Rows are points. To make a cloud, some directions were put in groups of two or more. Within a group, all points are equally far from the middle, so they leave a hole (a ring in 2 directions, a hollow ball in 3). The other directions are filled evenly. Then the cloud was stretched, turned, moved and blurred a little. Count the holes, and give their numbers of directions, smallest first.

Cloud (15 x 2):
[[-0.18 -0.03]
 [ 0.06 -0.28]
 [ 0.07  0.21]
 [-0.22 -0.42]
 [ 0.19 -0.50]
 [-0.54 -0.36]
 [ 0.26  0.24]
 [ 0.22 -0.51]
 [ 0.15 -0.06]
 [ 0.41  0.21]
 [ 0.35  0.11]
 [-0.53 -0.49]
 [ 0.09 -0.08]
 [ 0.28  0.21]
 [-0.40 -0.02]]
Holes: 0

Cloud:
[[ 0.35  0.17 -0.43]
 [ 0.18  0.51 -0.04]
 [-0.51  0.13 -0.18]
 [ 0.63  0.03 -0.11]
 [-0.11 -0.12 -0.54]
 [ 0.13 -0.38 -0.03]
 [ 0.08 -0.51 -0.16]
 [ 0.34  0.24 -0.37]
 [ 0.39  0.37  0.03]
 [-0.17 -0.46 -0.22]
 [ 0.25  0.19  0.29]
 [ 0.00  0.08  0.38]
 [-0.31  0.37 -0.17]
 [ 0.00  0.51 -0.09]
 [ 0.30  0.45 -0.01]
 [ 0.23  0.41 -0.16]
 [ 0.21  0.33  0.37]
 [ 0.30  0.37 -0.21]
 [-0.29 -0.31 -0.05]]
Holes: 1 (2)

Cloud (28 x 4):
[[ 0.51 -0.01 -0.35  0.44]
 [ 0.19  0.28 -0.10  0.05]
 [ 0.45  0.14  0.24  0.01]
 [ 0.01 -0.18 -0.02 -0.57]
 [-0.13 -0.24 -0.27 -0.15]
 [ 0.48 -0.01  0.06  0.39]
 [ 0.25  0.05 -0.02 -0.11]
 [ 0.16 -0.22  0.49 -0.01]
 [ 0.44 -0.15  0.28  0.09]
 [-0.07 -0.02 -0.23  0.03]
 [-0.12  0.47  0.29  0.24]
 [ 0.14 -0.44  0.09  0.02]
 [-0.22  0.01 -0.25 -0.54]
 [ 0.47 -0.03 -0.22 -0.30]
 [-0.41 -0.42  0.07  0.16]
 [-0.30  0.12 -0.33 -0.41]
 [ 0.46  0.39  0.50 -0.05]
 [ 0.19 -0.34  0.23 -0.38]
 [-0.38  0.46  0.19  0.34]
 [-0.15 -0.25  0.08 -0.69]
 [-0.33 -0.18  0.00  0.42]
 [ 0.34  0.03 -0.03  0.45]
 [ 0.46 -0.24  0.65 -0.36]
 [-0.03 -0.23  0.40 -0.22]
 [-0.46 -0.15  0.06  0.04]
 [ 0.27 -0.16  0.38 -0.57]
 [ 0.55  0.28  0.35  0.25]
 [ 0.01 -0.50 -0.06  0.13]]
Holes: 0

Cloud (31 x 4):
[[ 0.09  0.37 -0.04 -0.40]
 [ 0.01  0.08 -0.12 -0.49]
 [-0.31  0.21  0.10  0.62]
 [-0.17 -0.37  0.30 -0.16]
 [-0.47 -0.19  0.07  0.51]
 [ 0.08  0.34 -0.02  0.46]
 [-0.51 -0.35  0.22 -0.11]
 [-0.25 -0.07 -0.43  0.04]
 [-0.56  0.09  0.12 -0.36]
 [-0.18 -0.37  0.28 -0.19]
 [-0.41 -0.12 -0.37  0.14]
 [ 0.22  0.45  0.09  0.10]
 [-0.11  0.56 -0.20  0.14]
 [-0.07  0.28  0.01  0.58]
 [-0.33 -0.10 -0.01  0.60]
 [ 0.16  0.13  0.47  0.11]
 [-0.20  0.32  0.33 -0.43]
 [-0.67 -0.12 -0.06 -0.12]
 [-0.64  0.12 -0.16 -0.11]
 [-0.15  0.37 -0.39 -0.12]
 [ 0.07 -0.29  0.26 -0.01]
 [-0.18 -0.38  0.35 -0.08]
 [ 0.03  0.37  0.23 -0.40]
 [-0.50  0.32  0.28 -0.22]
 [-0.54 -0.03  0.15 -0.42]
 [ 0.03 -0.25 -0.04 -0.27]
 [-0.54  0.23  0.19 -0.30]
 [-0.56 -0.32  0.16  0.26]
 [ 0.23  0.31  0.13  0.29]
 [-0.20 -0.30  0.18 -0.36]
 [ 0.22  0.43  0.10  0.16]]
Holes: 2 (2, 2)

Cloud, 51 rows:
[[-0.55 -0.20  0.30 -0.08  0.17 -0.22]
 [ 0.40 -0.10  0.38  0.01 -0.36  0.35]
 [-0.13 -0.05 -0.20 -0.65 -0.03  0.44]
 [ 0.10 -0.41  0.28  0.18 -0.09 -0.01]
 [ 0.20 -0.10 -0.10  0.44  0.33 -0.08]
 [-0.50  0.18 -0.22  0.04  0.44 -0.16]
 [-0.31  0.10  0.02 -0.49 -0.24  0.38]
 [ 0.05  0.25 -0.36  0.52 -0.17 -0.17]
 [-0.07  0.17  0.42 -0.19  0.50  0.38]
 [-0.03 -0.07 -0.16  0.09 -0.46 -0.44]
 [ 0.46 -0.09 -0.30 -0.04 -0.20  0.45]
 [ 0.22 -0.03 -0.47  0.34 -0.15 -0.25]
 [-0.50  0.26 -0.01  0.07  0.46  0.26]
 [-0.44  0.13 -0.18 -0.36 -0.13  0.39]
 [-0.02 -0.04 -0.23 -0.46  0.49  0.19]
 [ 0.13  0.17 -0.13 -0.23  0.42 -0.38]
 [ 0.36 -0.06  0.09  0.15  0.40  0.21]
 [-0.22 -0.08  0.26  0.10 -0.34  0.63]
 [-0.17 -0.19  0.34 -0.10  0.64 -0.17]
 [-0.13  0.42  0.25  0.42  0.06 -0.57]
 [-0.09 -0.02 -0.15  0.54  0.28  0.08]
 [-0.10  0.08  0.09 -0.11  0.56 -0.52]
 [-0.07 -0.06  0.23 -0.24  0.68 -0.12]
 [ 0.01 -0.08 -0.08  0.36 -0.56 -0.18]
 [ 0.10  0.09 -0.46 -0.03  0.13 -0.49]
 [-0.08  0.11 -0.24  0.42 -0.14  0.45]
 [-0.32  0.45  0.43  0.12 -0.08 -0.27]
 [ 0.49  0.16 -0.24  0.17  0.09 -0.31]
 [ 0.49  0.27 -0.03  0.20  0.02  0.36]
 [ 0.18  0.12 -0.16 -0.50 -0.44  0.09]
 [ 0.15  0.17  0.26  0.59  0.00 -0.52]
 [-0.06  0.03  0.19  0.37 -0.57  0.32]
 [ 0.06 -0.02  0.21  0.43 -0.41 -0.39]
 [-0.15 -0.08  0.18  0.37 -0.47  0.32]
 [-0.22  0.50 -0.27 -0.02 -0.01  0.02]
 [-0.10  0.38  0.15  0.41  0.14 -0.62]
 [-0.28 -0.11  0.25  0.21 -0.33  0.50]
 [-0.33  0.21  0.21  0.37  0.42  0.36]
 [-0.16 -0.54 -0.22 -0.37  0.13  0.20]
 [ 0.53  0.08 -0.41 -0.12 -0.32  0.06]
 [ 0.39  0.11 -0.31 -0.32 -0.48  0.08]
 [-0.17  0.00 -0.37 -0.18  0.43 -0.38]
 [-0.48  0.10  0.25  0.12  0.57 -0.35]
 [ 0.14 -0.25 -0.24 -0.19  0.39  0.39]
 [-0.53  0.28  0.29  0.14  0.47 -0.24]
 [-0.33  0.04  0.28  0.02  0.07 -0.57]
 [-0.04 -0.08 -0.51 -0.23  0.00 -0.39]
 [-0.03  0.20 -0.33  0.13  0.24 -0.56]
 [ 0.23 -0.21  0.41  0.21  0.31  0.00]
 [-0.02  0.21  0.47  0.57 -0.34  0.09]
 [-0.16 -0.44 -0.02  0.21 -0.20  0.14]]
Holes: 3 (2, 2, 2)
